Each row of a before or after table is a point. One or more steps were done to the points. Then noise was added and the rows were shuffled. The steps act on columns, c1 being the first. Name the steps. A step turns or swaps two columns, mirrors them in a line or flattens them onto one, adds a multiple of one to another, or multiplies or shifts one. Angles are multiples of 10 degrees, from the lower column toward the higher: turns from -170 to 170, lines from 10 to 170 but not 90. Use the fewest steps. Two steps may share a column if one is a turn and the other turns, adds or multiplies; they go together, in the order done. Otherwise the lowest column goes first.

Before (11 x 2):
[[-20  14]
 [ 43 -12]
 [-13  22]
 [ 13 -35]
 [  4  27]
 [-11   5]
 [ -4  18]
 [-27 -20]
 [ 14  18]
 [-28 -36]
 [ 75  29]]
After (11 x 2):
[[-35  12]
 [  2  33]
 [-27 -76]
 [ 12   4]
 [ 25  -5]
 [ 23   6]
 [ -9  45]
 [ 16  -8]
 [ 19 -20]
 [  4 -23]
 [-37 -23]]
Steps: turn c1 and c2 by -130 degrees

Before (11 x 8):
[[ -3   2   7  31   1  26 -16  24]
 [-14   5  36   1  19   2 -23  19]
 [-24  -9  17  30   8  -5   3  32]
 [  8  -2 -38   6  -2 -49   5  16]
 [ 14  -4 -31  18   5 -68   6 -26]
 [-20  -5  25  -4  -2  10  21  11]
 [-16  -4  24  20 -30   3 -18  11]
 [ -7  -5 -40 -13   5 -44  -1 -18]
 [ 37 -17  18 -12  13 -17 -12   6]
 [ 40  22  25   4  24   0  -7   1]
 [ 11  29  29  12 -14  -3 -18  28]]
After (11 x 8):
[[ 33   9  49  -1 -13  -2  23  27]
 [ 42 -25 -12 -19   5 -49   3 -25]
 [ 26 -22 -19  -8  -1 -35  -2  17]
 [-61 -25  45  -7  -3   7 -20  11]
 [112 -35  38  16  14 -11   4   5]
 [120   3  45  -1  25   1   8   1]
 [-72 -29  36 -28   8  -2  12  32]
 [-21 -24 -20  13   5 -30  -5 -18]
 [-48 -24  44  -8 -30   1  26  10]
 [-10 -19  27 -19   1  17  28  24]
 [-42 -14  55   9  19   0  19  18]]
Steps: multiply c1 by 3; shift c2 by -20; shift c3 by 20; turn c4 and c7 by 150 degrees; multiply c6 by 0.7

Before (9 x 12):
[[-24 -37  -7  -1 -36  -4   1  49  42   0  31  75]
 [-29  -7 -35 -14  16  -6 -35 -13   0  23  13 -13]
 [  0  38  53 -16  -9  17  -4  26 -43 -26 -15 -15]
 [-37  16  32  -6   3  10  -7   8 -30 -61   3 -15]
 [  0  12 -16  27  37 -48 -29  -1  20  12  47 -36]
 [-38 -34 -16  36   2   9  -9  27  -1  20  26  71]
 [-20  27  22 -27   2  33  23  23 -54 -35  28 -13]
 [  4  -5 -38  -4  74 -51 -27  -4   8   6  16 -13]
 [-13   3  42 -13  14  26  24   2 -10 -20  -5 -35]]
After (9 x 12):
[[  0 -35  -5 -20 -48  49 -40  -1  20 -36 -28  11]
 [ 34 -16  17 -10   0 -19  -3   8 -31 -16   6 -62]
 [  6  -2 -16 -64 -37  51 -35  -6   2 -11 -16   7]
 [ 32   4  -8  21 -32 -14 -14  23  -3  73 -41  23]
 [ 13   3  14 -19   0 -27  28   1  -9 -33   6 -11]
 [ 10 -40   1 -18  26 -34  19  27 -58 -13  -4 -33]
 [ 18   7   0  29  17   1 -14  50  40  73 -43   1]
 [  1 -24  24   5  12 -18   5  28 -42 -18  41 -29]
 [ 29  -2 -16 -20   6   3 -36 -13  -3  -8 -14  21]]
Steps: turn c1 and c6 by 170 degrees; turn c2 and c11 by 140 degrees; add 0.3 times c11 to c7; multiply c3 by 0.4; mirror c4 and c5 in the line at 150 degrees; swap c10 and c12
